Each row of a before or after table is a point. One or more steps were done to the points. Then noise was added and the rows were shuffled. The steps act on columns, c1 being the first. Write out the steps. A step turns or swaps two columns, mirrors them in a line or flattens them onto one, adds a multiple of one to another, or multiplies or shifts one. Angles are multiples of 10 degrees, from the lower column toward the higher: turns from -170 to 170, lines from 10 to 170 but not 90. Use the fewest steps. Two steps may share a column if one is a turn and the other turns, adds or multiplies; they go together, in the order done. Otherwise the lowest column goes first.
In the rows, 128 means zero.

Before:
[[117 127 138]
 [154 112 155]
 [143  90  70]
 [128 113 118]
 [142 108 166]
 [143 144 141]
 [125 160 132]
 [109 110 106]]
After (8 x 3):
[[163  91 151]
 [119 154 149]
 [ 80 122 105]
 [166 142 147]
 [ 99 121 136]
 [195 105 142]
 [167 122  58]
 [127 118 109]]
Steps: multiply c1 by 2.5; turn c2 and c3 by 30 degrees

Before:
[[124 124 135 139 111 112]
 [187 120 137 121 119 131]
 [120 118 143 123 132 127]
 [124 129 142 120 113 131]
 [136 135  71 120 133 131]
 [126 137 131 145 126 116]
 [120 128 135 123 130  90]
 [139 188 134 120 111 127]
 [120 119 127 142 131 111]
 [122 119 133 132 134 107]]
After:
[[126 147 123 138 130  92]
 [122 111 128 132 121  66]
 [138 141 117 145 126 138]
 [119 131 135 118 140 135]
 [182 114 137 120 158 137]
 [119 119 125 131 142  81]
 [125 110 138 117 123 125]
 [123 109 121 139 123  75]
 [130 246 130 121 147 123]
 [121 131 132 123 123  13]]
Steps: mirror c1 and c5 in the line at 10 degrees; multiply c2 by 2; flatten c3 and c4 onto the line at 120 degrees; multiply c6 by 3

Before:
[[131  97 104 127 124 118 119 101 172 150 108]
 [ 96 143 166 143 155 120  98 144 139 116 137]
 [ 76 131 132 111 149 127  92  98 115 123 156]
 [ 84 118 114 168 130 117 123 136 122  90 136]
 [122  78 120 120 174 134  97 104 150 117 113]
 [122 100 122  97 176 136 129 138 123 118 166]
 [ 66  97 143  96 142 130 155 122 134 114 113]
 [112 145 176 170 137 173 134 154 121 108 153]
 [121  89 116 164 148 101 123  98 105 147 105]
 [ 98 146 113 151 155 154  92 168  99 112 148]]
After, 10 rows:
[[ 86 112 143 169  80 124 140 145 121  89 126]
 [120 124 107 170  87 176 181 165 121 116 177]
 [106 122 126 118 123 137  63 113 151 118 112]
 [ 82 110 144 111  99 128  47 106 116 123 153]
 [105 120 153 150 105 157 182 221  99 117 135]
 [103 118 103 143 107 121 139 177 140 115 158]
 [121 126 135 129  75 114  69  90 173 148  96]
 [ 64 103 107  96  91 132 133  98 136 113 127]
 [113 121 156  96 127 138 147 142 123 119 153]
 [108 119 122 163  99 100  67  83 105 141 103]]
Steps: flatten c1 and c2 onto the line at 20 degrees; mirror c3 and c11 in the line at 70 degrees; shift c5 by -50; turn c6 and c10 by 10 degrees; multiply c8 by 2.5; turn c7 and c8 by -50 degrees

Before, 10 rows:
[[158 139 110 117 139 149 114 165 103 146 133 105 156 126 103 131 134 110]
 [119 122 151 126 146 137 120 149 137 150 139 141 154 164  98 108 155 116]
 [114  92 108 113 114 129 165 117 141 109 189 173 152  54 123 131 153 133]
 [ 79  62  92 155 142  97 147 136 112 106 151 124  93 105 165 145 135 119]
 [ 57 105  96 128 139 165 138 122 161 120 196 151 157  67 165 199 152 101]
 [ 95  88  87 153 167 123 167 136 135 104 171  98  54 104 128 143 156 140]
 [132 143 113 100 125 128 123 147 138 137 112 132 172 144  60 136 107 148]
 [151 154 121  73 125 137  95 135 129 144 110 141 120 144  96 132 131 112]
 [146 135 128 101  94 145 119 158 159 111 124 109 155 155 102 108 131 110]
 [171  96 129  92 117 174  98 147 138 144 120 129 143 154  95 142 119 141]]
After, 10 rows:
[[ 92 133 109 114 167  76 114 116 134 175  99 108 152  53 123 138 155 122]
 [118 150  96 128 140  49  60 122 100 149 125 117 157  68 165 196 152 108]
 [156 136 131  92 163 114 170 147 127 129 170 145 143 154  96 143 119 134]
 [132 116 112 100 115 144 130 146 128 133 138 138 171 144  60 139 108 146]
 [138  93 127 100 139 124 145 158 158 108 145 112 155 155 103 127 134  88]
 [143 131 110 115 112 114 158 167 111 106 144 147 155 127 103 119 130 118]
 [ 88 182  88 153 145  93  93 137 123  98 101 105  55 105 128 143 157 167]
 [160 115 119  74 107 139 152 135 127 141 144 143 120 143  97 133 134 111]
 [108 169  93 157 178 123  80 134 107 122  88 105  91 105 166 134 137 129]
 [135 146 150 128 126 114 118 151 145 144 129 151 157 164 100 114 153 128]]
Steps: turn c1 and c7 by 90 degrees; add 0.7 times c5 to c18; turn c2 and c5 by -120 degrees; turn c6 and c11 by 120 degrees; multiply c9 by 0.7; turn c9 and c16 by 40 degrees; swap c10 and c12
